Every row gives one point. Examples show where two turns around zero, p and q, send a point. Where does a point land after both, in the order given? Backwards means that the second turn is done in reverse. Each puzzle has new turns, and all numbers are rounded.

Turn p:
[3.7 0.3] => [ 2.0 -3.2]
[-3.9 -2.2] => [-3.7  2.5]
[-2.2  0.1] => [-0.9  2.0]
[2.4 1.8] => [ 2.7 -1.3]
Turn q:
[-0.7  3.1] => [-1.6  2.8]
[4.4 0.2] => [4.2 1.5]
[1.3 1.1] => [0.9 1.4]
[-4.0 -3.2] => [-2.9 -4.2]
[-0.9 -1.1] => [-0.5 -1.3]
Where do these land?
q, then p: [0.1 2.1] => [1.6 1.4]
q, then p: [-2.9  1.3] => [-1.1  3.0]
q, then p: [ 4.3 -4.7] => [-0.4 -6.4]
p, then q: [-0.4  1.9] => [1.1 1.6]
q, then p: [-1.0 -0.6] => [-1.1  0.3]

Turn p:
[-3.1  2.2 -0.7] => [-3.2 -2.0  1.0]
[0.0 4.6 2.3] => [-1.7  0.8  4.8]
[ 0.1 -3.1 -2.9] => [ 0.4 -0.1 -4.2]
[-2.6  0.2  2.8] => [ 0.5 -3.1  2.2]
[ 3.0 -3.4 -2.3] => [ 2.1  2.3 -4.0]
[ 2.7 -0.4  0.9] => [1.9 2.1 0.4]
Turn q:
[ 2.6 -1.0 -1.7] => [ 0.6 -0.4 -3.2]
[-1.8 -1.1  0.6] => [-1.9  0.2  1.1]
[-2.0 -0.7  3.3] => [-1.8 -1.7  3.1]
[ 4.9  3.4 -3.0] => [ 5.6  0.8 -3.6]
[-3.7 -0.6  0.7] => [-2.5  1.3  2.6]
Where do these land?
q, then p: [3.1 2.2 1.5] => [ 2.8  2.5 -1.5]
q, then p backwards: [-0.3 -0.8  1.4] => [-1.4  0.7  0.3]
q, then p: [-5.3  3.1 -2.3] => [-1.9  0.7  6.2]
p, then q: [ 1.7  0.5 -0.5] => [1.6 0.6 0.7]
q, then p: [ 0.7 -4.9 -0.2] => [-2.0 -3.3 -3.2]

Turn p:
[-1.3 -1.2 -0.7 -1.4] => [-2.0  0.5 -0.3 -1.1]
[ 3.3 -0.9  0.5 -1.4] => [-0.5 -3.4  1.4  0.5]
[ 1.8 -2.6  3.6  3.6] => [0.5 0.7 3.9 4.5]
[-3.8  3.4 -5.5  0.1] => [ 0.8  2.3 -6.7 -2.4]
[ 0.0  1.2  2.2 -1.0] => [ 1.2 -0.1  1.9 -1.5]
Turn q:
[ 1.2 -1.9 -1.6 -2.4] => [ 0.0  1.8 -0.6 -3.1]
[ 1.5 -0.4 -2.3 -1.7] => [-0.5  2.4  0.7 -2.1]
[-1.9  0.0 -1.1 -0.9] => [ 1.3 -0.7  1.5 -1.2]
[ 2.6  1.9 -0.2 -2.3] => [ 0.7  3.9 -0.2  0.5]
[-1.8 -2.0  3.4  0.0] => [ 1.6 -2.8 -2.9  0.1]
[ 0.1  0.0 -1.1  9.1] => [-7.0 -4.4  2.0  3.4]
[-1.7  2.3  2.8 -2.0] => [ 3.9  0.0 -0.5  2.1]
Where do these land?
p, then q: [ 1.4 -2.3  1.4 -0.3] => [ 0.4 -2.6 -1.4  0.8]
p, then q backwards: [-5.6 -2.5 -1.5 -1.9] => [ 5.6 -2.2 -2.8 -0.2]
q, then p: [ 4.2  0.7 -0.3  0.3] => [ 2.4  2.2 -2.3 -1.5]
p, then q: [-4.3  1.4 -1.1 -2.8] => [ 3.8  2.9  2.3 -1.2]
q, then p: [ 0.6 -1.7  1.3  5.2] => [-3.2  4.3 -1.3  1.3]
q, then p: [-0.3  0.7  1.8 -0.3] => [ 0.3 -0.7 -0.8  1.7]
q, then p: [ 4.1  3.8 -1.5 -0.2] => [ 5.2  2.4 -0.5 -0.9]

Turn p:
[ 1.0 -3.9 -1.1 -0.9  4.1  3.2] => [-2.5  0.1 -1.6  2.5  5.4  0.8]
[-4.9  2.9  1.3  0.0 -2.1  1.1] => [-3.0 -0.2 -1.2 -2.7 -4.6 -0.4]
[ 4.0 -0.9 -0.7 -3.6  3.8  4.4] => [-1.7 -2.6 -0.4  4.1  4.2  4.5]
[-1.1 -0.5 -0.9  0.8 -4.4 -2.5] => [ 1.8 -0.7  0.8 -0.7 -2.6 -4.1]
[ 0.3  1.9 -2.7  3.2  0.2 -2.6] => [ 1.1  1.4  4.1 -2.6  0.4 -1.1]
[-1.6  1.8  2.6 -1.3 -1.4 -4.3] => [ 2.1  2.7 -0.1  0.4 -4.8 -0.1]
[ 2.3 -1.4  1.5  1.9 -0.2  0.7] => [ 2.3 -0.7 -1.6 -1.0  2.1  0.3]
Turn q:
[ 0.9 -0.9  3.2  2.2  0.5 -2.4] => [2.1 1.2 3.8 0.8 1.2 0.8]
[-0.2  0.5  0.0 -3.2  1.1 -2.5] => [-0.5  0.1 -0.8 -0.2 -0.1  4.1]
[ 4.1 -2.4  4.9  1.0  0.0 -0.7] => [ 4.8 -2.1  4.5  0.4 -0.1  0.7]
[-1.2  0.3 -2.8  2.2  1.7 -1.2] => [-3.6  1.0  0.8  0.1  1.9 -0.7]
[-2.2 -1.7 -0.7 -3.9  3.4 -0.2] => [-3.1 -0.7 -0.5  1.5 -3.2  3.5]
[-2.8 -1.5  0.5 -3.6 -1.1  0.1] => [-0.1  1.4 -1.6 -0.7 -4.0  1.9]
[ 3.1  0.6 -1.5  1.9 -5.6  3.8] => [ 2.9 -1.9 -2.1 -3.7  0.7 -5.5]
[-1.7  5.0 -3.5  3.3  0.0  3.0] => [-2.6  1.1 -3.9  1.8  3.4 -4.7]
Where do these land?
p, then q: [ 0.1 -0.1 -1.5 -1.6  1.1  1.4] => [-0.8  1.3  1.2  1.5 -0.9 -1.2]
p, then q: [ 0.0  4.5  2.2 -2.9  2.7 -2.3] => [ 3.4 -0.1 -3.2  1.0 -0.3 -4.8]
q, then p: [-1.4 -2.2  5.0  1.3  0.4  4.4] => [ 6.3 -0.8  0.0 -2.9 -0.9 -1.9]
q, then p: [ 2.9  2.5 -2.6  2.7  1.0  0.7] => [-0.9  4.7  0.2  1.4  2.3 -0.2]
q, then p: [-2.8  0.6 -1.3  0.4 -4.5  4.0] => [ 1.7  0.1  5.2  1.7 -2.9 -2.3]
p, then q: [ 4.1 -1.5 -4.0 -1.2 -3.4 -1.8] => [ 2.6 -0.7  6.5 -0.3  1.1  0.9]
p, then q: [ 2.6 -1.5 -0.4 -1.5 -2.7 -0.6] => [ 0.4 -1.2  3.6 -1.7  1.1 -0.6]
q, then p: [-4.9 -0.1  1.4  0.5  3.0 -3.4] => [-2.1 -0.9 -0.6 -5.5 -2.3  2.4]
p, then q: [-0.6 -2.3  1.2  2.4  2.4 -2.5] => [-0.5 -0.9 -2.3  1.6  3.6  1.7]
